Each row is a point. To make a cloud, some directions were put in groups of two or more. Within a group, all points are equally far from the middle, so they leave a hole (a ring in 2 directions, a hollow ball in 3). The other directions are filled evenly. Then the cloud was stretched, turned, moved and blurred a little. How many holes are there, and how many directions does each take, smallest first?
In the rows, 128 means zero.

Cloud, 21 rows:
[[129 106 142]
 [154 149 171]
 [121 130  95]
 [ 98 154 129]
 [136 142  76]
 [118 140 152]
 [ 96 163 163]
 [181 100 129]
 [119  86 136]
 [176 135 151]
 [195 151 169]
 [115 108 182]
 [112 157 190]
 [132 130 124]
 [135 162 111]
 [123 147 163]
 [107 151 167]
 [ 82 160 119]
 [ 96 116 136]
 [141  88 169]
 [ 94 115 128]]
Holes: 0

Cloud:
[[ 88 180 109]
 [115 133  78]
 [157 115 129]
 [129 124 110]
 [ 85 154 116]
 [146  91 105]
 [132  96  70]
 [118 129 105]
 [160  90 120]
 [128  90 168]
 [137 108  91]
 [134  91  92]
 [160 126 133]
 [176  76 132]
 [114  69 154]
 [160  86 141]
 [ 79 129 125]
 [122  76 128]
 [126 119 131]
 [109  91 139]
 [ 90 167 131]]
Holes: 0

Cloud, 27 rows:
[[145 131 154 180]
 [108 115 157 146]
 [132  99 143 205]
 [158 123 161 175]
 [ 47 109 113 144]
 [ 87 128 123  98]
 [125 177 155 134]
 [126 104 103 148]
 [106 108 108 119]
 [120 149 162 116]
 [139 104  92 140]
 [172 116 162 144]
 [157 111 146 165]
 [ 91  89 147 148]
 [154 165 129 121]
 [133 136 166 159]
 [135  92 161 169]
 [ 98 145 118 152]
 [145  89 134 109]
 [152 116 143 201]
 [141  96 133 169]
 [167 122 121 180]
 [124 117 152 169]
 [184  98 134 120]
 [145 159 101 151]
 [147 121 141 191]
 [158 130 154 161]]
Holes: 0

Cloud (49 x 6):
[[154  95 109 105  99 155]
 [131 139 115 154 178 117]
 [ 71  85 131 180 139 131]
 [ 77 165  93 165 141 112]
 [129 131 190 123 128 141]
 [119 114 133 135  75 105]
 [117 110 113 130 122 120]
 [143 176  99 136 148 165]
 [112  67  94  94 149 133]
 [152 147 180  79 150 147]
 [125 194 107 140 156 163]
 [ 80 116  91 147 155 115]
 [148  91 165 159 141 110]
 [137 134 174 166 151 113]
 [141 150 109  81 155 102]
 [113 113  95 155  86 109]
 [ 79 124 151 131 117 170]
 [139 120 158 155 105 150]
 [110 170 136  97  83 125]
 [116 146  74 140 119 177]
 [108 166 110 138 103  94]
 [112 162 118 144 128 140]
 [135 146 132 103 139  94]
 [145 169 128 123 109 163]
 [100 140  90 114 183 101]
 [143 106 149 201 120 169]
 [ 95 134  96 109  98 115]
 [ 75 105 104 117 110 120]
 [ 97 130 110 127 109 100]
 [160 136 101 128 156 109]
 [132  77 108  70 124 179]
 [104 127 134 115 114  83]
 [ 89 118 133 109 161 155]
 [125 108 120 156 125  97]
 [111 109  54 165 100 128]
 [ 94 153 138  80 123 132]
 [167 113 128 107 149 127]
 [109 141 118 133  71 162]
 [ 77  69 127 129 149 134]
 [156 105  85 147 170 151]
 [ 91 143 120  78 115 111]
 [125 109 122 155 100 146]
 [153 140 153 181 109  99]
 [116 168 156  91 163 168]
 [ 82 102 110 158 147 144]
 [118 174  74 113 149  95]
 [173 104 116 176 133 103]
 [163 122 144 160  91 187]
 [107  92  52 165 141 102]]
Holes: 0

Cloud:
[[170 140 121 160 153 134  78 148]
 [128 118 170 120 130 114 148  76]
 [148 102 137 102 124 163 153  95]
 [167 137  90 111 151 124 131 174]
 [144 125 136 102 157  95 152 202]
 [161 154 102  81  91 155 119 113]
 [118 138 180  84 141  95 138 171]
 [138 146 126  96 153 158 158 126]
 [143 120 190 115 165 118 135 110]
 [144 158 164  63 129  98  83 163]
 [129 154 138 124 178 137 115 102]
 [184 128 129 123 157 165 165  97]
 [171 138 144 168 176  80  89 127]
 [137 153 102  88  74 163 181 155]
 [184 123  82 142 114 145 134 143]
 [137 153 147 117 191 104 121 172]
 [105 141 108 127 148 156 109 160]
 [141 106  73  78 121 114 120 120]
 [106 105 143 132 151 112 157 143]
 [139 112 187 109 145  99 133 134]
 [111 106 130  96 139  82 168 162]
 [145 108 112 139 105 160 167 109]
 [177 136 140 127 181 151  86 120]
 [129 170 182 123 147 143 100  96]
 [119 138 103 139  83 128 154 170]
 [162 142 151 171  97 129 115 128]
 [184 122 137 172 124 109 116 157]
 [130 142 125 140 147 180 154 131]
 [185 127 124 154 108 107 111 110]
 [133 147 119 106 161 147 103 120]
 [117 112 117 110 102  92 101 137]
 [200 145 136 152 121 161 123 151]
 [101 134  98 101 126 137 127 135]
 [146 156 130 133 186 105  92 105]
 [155 112 153  82 162 133 133  97]
 [142 110 153 104 115 179 143 137]
 [171 130  91  96 122 108 135 192]
 [200 139 157 133 116 110  91 119]
 [147 132 168 118 101  65 124 145]
 [167 113 104 104 156 146  77 118]
 [118 140 150 152 112 146  95  85]
 [155 129 148 111 133 172 109  83]
 [147 124  90 102  70 104 140 142]
 [109 112 109  85 106 102  83 140]
 [179 133 132 117 142 122 131 201]
 [136  92  94 105  85 117 140 126]
 [163 110 175 150 173 118 106 172]
 [121  91 134 132 112 137 167 158]
 [140 143 178 102  93 106 146 140]
 [172  74 146 119 139 121 184 154]
 [164 172 178 113 121 111  78 143]
 [157  81 101 123 136 102 184 177]
 [143 116 103  81 173 135 169 160]
 [187 131 117 152 108 156 177 123]
 [145 158 206 128 144 104 131  90]
 [120 131 132 123 131  62 114 152]
 [115 122 136  79  56 142 126 115]
 [158 105  83 124 116 162  85 114]
 [108 149  99  95  69 134 111 129]
 [174 130 103 113 127 185  92 106]
 [169 140 131 111  83 103 170 127]
 [118 148 125 158  86 151 113 147]
 [106 136 133 100 135 151 148 122]
 [171 157 156 107 122 134 148 179]
 [147 169 126 109 162  86  87 114]
 [133 135 143  57 135  90  76 161]
 [180 108 116 139 173 120 121 168]
 [179 118 105 130  68 141 136 184]
 [111 154 110 142  91 134 129 155]
 [186 109 169  99  85 149 110 121]
 [177 129 114 156 195 114 135 152]
 [178 107 113  96 112  85 110 153]
 [145  88 102  85 140 135 122 160]
 [118 105 103 106 129 118 119 163]
 [139 130 139  94 152 107 120 196]
 [168 109  78 117 126 147  97 120]
 [147 173 133 112 147  96 102 177]
 [100 122 122 143 141 112 129 176]
 [146 169 180 102 145 138  62 145]
 [160  88 121 139 172 131 113 149]]
Holes: 1 (4)

Cloud (89 x 8):
[[178 149 150 161 140 121  91 113]
 [124  86 102  82 127 112  84 125]
 [128 142 144  96 123 134 151 104]
 [150 110 163 152 103 108 125 141]
 [147  92 111 144 111 119 128 200]
 [160  91 171 104 120  94 164 133]
 [139 146 123 122 153 150 118 202]
 [141 159 164 149 165  94  92 114]
 [150 116 129 113 138 102 109 101]
 [129 169 126 116 111 146  94 147]
 [131  97 170 127  95 106  96 120]
 [144 111  87 103 117 109  42 105]
 [137 183 194  97 137 131 112 153]
 [162 179 159 127 141  66 135 147]
 [151 167 198 139 151 107 105 103]
 [ 83 186 193 106 155 119  74 122]
 [140 129  98  87 138  90 147 110]
 [ 86  98 114  67 160 132  83 121]
 [130 116 135 101 132  66 180 126]
 [129 139 145 117 162  97 120 108]
 [182  97  82 117 102  95 126  83]
 [123  95 121 118  82  82 120 101]
 [173 106 129 117 144 158 152 177]
 [ 90 143 144  62 117  95 103 169]
 [127 133 157 113 105 146  66 135]
 [154 103 120 159 124 129 137  47]
 [118 159 115  67 104 136  77 113]
 [163 151 103 126 126 118 145 164]
 [160 150 142 157  97 143  73 114]
 [170 140 173 163 110  83 130 158]
 [132 118 186  84 145 118 148 105]
 [137 148 144 117 134 151  78 121]
 [127 158 181 178 116  94 110 123]
 [105 138 149 127 169 121 149 153]
 [127 171 109 133 126 101  68  90]
 [114 132 145 123  90  80  75 130]
 [127  88  96  93 115 147 100 109]
 [137 144 167 106 156 117 142 133]
 [143 131 164 176 118  84 150 120]
 [168  77 139 120 127 111 130  45]
 [128 170 170  89 159  95 128  86]
 [124 181 138  79 164 126  90 167]
 [117 122 138 138 112 141 141 128]
 [151  77 152 139 149 123 133 104]
 [ 97 168  75  89 141 120  75  96]
 [114 148 126  85 152  94 101 166]
 [123 100 124 127 168 118  98 147]
 [148 156 195 122 135 102 139 105]
 [149 108  79  88 160 124 104 107]
 [106  80 149 102 117 115  74  98]
 [158 165 110 162 115 138 125 111]
 [152 154  72 123 121  92 100 104]
 [118 147 168  98 128 119 123 134]
 [ 80 121 141  79 106 125  90 113]
 [106 103 109  70 156 164  90 113]
 [108  98 148  81 146 108 107 145]
 [159 146 171 130 103  69 125 110]
 [110  99  96  93  99 157  88 157]
 [152 170 132 101 110 129 105 103]
 [171 157 132 126 163 110 122 149]
 [142  94 131 106 104 156 104 109]
 [118 153 166 114 150 129 115 164]
 [157 145 129 117  95 138 122  71]
 [119 190 151 120 180 146 101 190]
 [ 79 128 139  75 106 105 109 190]
 [100 126 126 127 113 124 118  99]
 [116 105 123 133 139 149  88 176]
 [133  99  78 126 101 133  79 159]
 [100 134 109 117 105 103 126 189]
 [172 175 131  98 141 146 121 183]
 [ 61 123 133  75 123 104 105  78]
 [118 195 104 109 152 106 101 146]
 [153 155 158 130 143  95 125 209]
 [154 117 122  78 122 121 102  96]
 [152 117 100 148  86 105 120 127]
 [123 122 123 145 103 122 121 137]
 [121 133 112 146 125  90  95 166]
 [115 146 159 115 122 139 100 117]
 [127  91  89  92 154 147 112 104]
 [107 112 103 139 141 103 102  81]
 [112 114 120  94 136 113 138  75]
 [133 180 100 141 166 128  93 114]
 [192  98 100 124 130 121 124  76]
 [121 187 133 118 157 136 105 155]
 [145 158 118 150 107 148 135  98]
 [128 127 157 170 130 110 137 102]
 [125 134 128  95 120  86  76 151]
 [114 109 123 131 150 161  98 151]
 [ 97  91  93  96  72  99  76  77]]
Holes: 0

Cloud (87 x 9):
[[125 147  97 172 102 112 116 102 134]
 [105 110 115 170  83 102 123 187 136]
 [ 94 128 168 160 152 162 129 161 129]
 [159 103 103  90 134 174 113 140 151]
 [102 165 127 168 147 110 164 156 147]
 [126 126 144 147  97 113 100 136 123]
 [ 98 120 175 105 102 129 149 156 149]
 [125  75 115 115  92 135  85 144 162]
 [ 96 140 177 121 133 144 156  94 124]
 [112 159 107 164 185 124 144 150 140]
 [113 123 111 159 179 147 155 140 130]
 [126 179 130 178 131 106 178 167 118]
 [ 80 169 125 133 147 142 135 192 186]
 [121 113 128 161 141 110  90 205 154]
 [124 156 150 172 100 127 156 167 161]
 [106  81 189 176 127 126 109 117  65]
 [118 171 140 127 119 153  96 139  82]
 [110 120 112 152 163 123 131 162 132]
 [ 93 155 100 176 124  90 112 185 187]
 [156 105 109 151 115 120 187 154 169]
 [100 127 144 153 138 114 172 156 105]
 [136 171 124 139 105 162 126 126 184]
 [128 171 139 119 106 171 190 138 132]
 [158 156 130 170 101 124 101 148 128]
 [144 161 183 153 158 122 142 126 106]
 [108 156 179 147 130 104 107 144  86]
 [116  86  82 128 141 116 148 138 155]
 [100 145 119 125 107 147 102 120  96]
 [128 116 138 129 128 158 126  58 137]
 [158 192 120 165 114 108 135 147  91]
 [ 92 137 144 159 122 135  99  77 120]
 [122 137 134 126 136 141 123 185 139]
 [131 184  74 147  87 146 112  86 135]
 [115 114 143 150 150 141 166 142 131]
 [ 61 151 172 129 145  94 147 116  98]
 [139 178 115 143 136  78 134 134 165]
 [131 129  72 169 122  92 110 102 146]
 [124 128 155 115 127 164 126 218 127]
 [ 88 112 141 125 100 158 146 156  70]
 [ 91  56 126 151 103 125 120 171 103]
 [132 152 174 176 158 137 167 130  66]
 [130 136 136 129  96 167 148 149 138]
 [ 71 178 147 150 102 150 131 124 115]
 [142 133 100 136  84 134 115  97  71]
 [103 122 124 161 143 136  77 116 140]
 [103 121 119 128 110  82 121 112 171]
 [ 66 122 118 127 122 149 128 153 145]
 [ 87 198  99 139 172  97 144 116  87]
 [161 166 111 141  43 111 152 165 158]
 [145 179 158 130  79 160 156 191 122]
 [144 113 127 122 154 157 135 136 167]
 [131 146 143 154 102 137  73 157 113]
 [125 178 129 133 164 141 151 158 182]
 [131 181 102 119 138 136 130 121 145]
 [118 108 138  96 125 166 201 161 114]
 [111 121 132 134 123 166 146 137 148]
 [ 57 121  96 183 119 107 146 150 119]
 [104 135 120 181  98 102  92 141  97]
 [139 166 141 102 115 130 103 136 121]
 [129 159 125 140 130 108  96 130 146]
 [164 193 134 171 155  99 125 144 101]
 [129  69 126 145  88 160  95 126  80]
 [ 83 169 126 172 154 145 179 132 116]
 [112 184 149 145 138 130 176 123 139]
 [153 145 126 132 111 188 164 172 163]
 [124 137  95 124  67 142 111 132 138]
 [ 99 156  75  94 131 117 167 130 159]
 [ 94 120 134  93 104 144 146 159 125]
 [124 202 142 178 156 138 166 123 136]
 [141 102  83 161 152 136 149 143 167]
 [ 97 151 187 123 103 139 135 150 106]
 [125  97 112  85 132 146 171 105 139]
 [113 152 175 145 151 137 105 108 116]
 [118  93 157 153 118 123 157 152 175]
 [130 152  96 162 138 144 128 185 157]
 [130 145 169 133 101 131 178 152 157]
 [111 172 117 151 152  80 167 129 104]
 [143  61 146 166 115 107  87 135 128]
 [149  97 154 133 128 164 162 164 107]
 [141  98  88 140  94 127 157 193 176]
 [152 180  89 163 102 125 101 122 140]
 [101 135 169  94 130 127  88 177 121]
 [ 95 142 125  95 153 157  93 178 156]
 [129 128 129 104 156 171 159 103 108]
 [161 130 131 177  98 120 140 171 147]
 [160 150 135 184 168 150 143 172 136]
 [111 189 143 184 137  93 165 136  89]]
Holes: 0

Cloud, 100 rows:
[[ 84 118 133 140 172 137 154 122 129]
 [129 130 155 106 128 185 100 161  81]
 [135 125 122 167 176 163 148 112 128]
 [150 160 143 129 131 108 159 101 135]
 [101 141 131 152 160 102  92  74 126]
 [112 150 132 119 111 177  82 153 137]
 [135 159 149 148 161 139 117 161 125]
 [140 184 144 170 129 124 179 125  88]
 [107 139 161 152 137 163  68 116 136]
 [121 155 106 165 128 106 157  78  99]
 [ 87 126 116 119 181 120 103 133 101]
 [ 99 123 176 138 134 130  46 133 129]
 [161 138 116 172 134 155 121 152 112]
 [118 129 162 111  94 175  87 149 135]
 [125 157 114 149 127 119 122 149 122]
 [113 180 127 130 146  82 138 145 112]
 [ 85 130 147 126  91 149  69 117 117]
 [118 114 178 135 160  94 110 120 119]
 [ 87 108 183 125 155 173 113 104  92]
 [141 158 178 141 122 124 157 150 110]
 [ 81 125 137 162 159 112 188 118 137]
 [117 148 134 157 117 106 143 143 125]
 [131  97  93 140 156 104 109 121  81]
 [102 140 134 136  98 149  98 146 104]
 [129 115 131 168 164 147  99 152 134]
 [ 81 133 160 131 113 136  76 164 118]
 [145 154  92 193 157 161 164 142 114]
 [133 134 135 136 144 155 194 131  85]
 [142 125 150 159 172 102 154 141 152]
 [113 177  88 155 151 133 164 169 132]
 [126 124 146 180 123 142 104 142 139]
 [ 86  93 177 161 141 124  98 124 116]
 [117 126 181 139 132 124 126  98  79]
 [ 89 150 146 171 143 108 149 116 117]
 [148 146 112 145 151 130 175 107  91]
 [130 122  72 182 156  83 164 138  92]
 [100 137 134 120 149  93 115 104  82]
 [131  96 109 127  88 182  78 166  88]
 [114 138 149 177 156 132 129  77 110]
 [109 111 171 159 156 125  90  84 123]
 [ 99 164  84 165 189 107 148 117 134]
 [148 131 174  91  97 155  98 139 112]
 [101 151 121 184 155  68 143 108 149]
 [130 117 130 185 113 142 192 123 105]
 [130 126 114 180 141 170 165 140 139]
 [140 117 178 134 128 196  80 151 103]
 [117 162 114 132 104  99  59  95 101]
 [100 114 138 184 105 120 157 132 129]
 [125 163 140 118 139 111  81 144 102]
 [110 124 180 111  76 188 101 137 140]
 [128 152 142 155 102 135 123 150 142]
 [146 146 101 205 124 139 141 112 145]
 [ 91 120 147 145 149  85 121  81 135]
 [105 196 125 123  93 129 113 119 117]
 [141 185 118 157 125 149 162 120 140]
 [105  96 150 156 164 160 102  91 101]
 [109 136 202 135 123 158  53 143 130]
 [ 75 144  92 135 153  85 148 106 108]
 [140 168 155  97  94 124  92 129 100]
 [152 129 167 146 174 153 140 123 116]
 [141 128 154 108 166 153 106 104 106]
 [113 127 123 176 171 140 138 163 168]
 [141 151 149 166 168 136 206 117 105]
 [123 177 102 140  75 145 168 167 111]
 [ 74 171 125 135 122 119 143 138  84]
 [140 138 165 188 159 141 153 150 139]
 [100 122 162 146 107 117  72 113 154]
 [145 147 137 123 181 154 159 152  86]
 [134 185 114 168  99 123 104 115 108]
 [134 124 132 134 120 142 151 140 115]
 [ 92 137  89 190 160 125 159 178 124]
 [133 136 176 118 105 165 146 148 130]
 [154 122 151 113 106 148 104 115 127]
 [165 160 102 190 126 113 159 127  90]
 [ 96 112 112 110 108 131  73 140 100]
 [ 51 128 130 178 173 124 129 101 123]
 [105 145 161 107  91 181  73 139  66]
 [108 160 122 171  99 167 152 118 138]
 [135 123 131 199 121 150 172 147 141]
 [128 121 100 212 145 156 184 119 128]
 [111 160 202 132 131 136 115  85 146]
 [142 148 144 100 137 182 100 137 118]
 [118 146 133 153 130 176 162 202 108]
 [139 133 139 196 147 114 200 111 111]
 [ 78 131 163 176 109 119 135 156 121]
 [152 146 108 102 107 129  52 167 121]
 [135 113 143 161 144 166 104 158 109]
 [115 153 170 151  94 158 113 119 106]
 [103 129 232 113 158 120  82 117 124]
 [110 115 126 114  92 166  36 134 118]
 [119 125 162 179 130 165 127 144 114]
 [100 112 144 111 129 141 107 122  85]
 [ 99 150 158 122 114 138 160 127 143]
 [110 124 134 199 177 141 164 107 140]
 [ 98 139 140 137 115 157  43 136 123]
 [107 116 161 118 179 128  93 106 147]
 [ 94 143 140 108  92 157 110 109  88]
 [118 124  94 154 156  97  92 108  99]
 [ 65 163 107 161 153  88 176 105 106]
 [ 88 139 121 159 140 170 141 146 143]]
Holes: 0
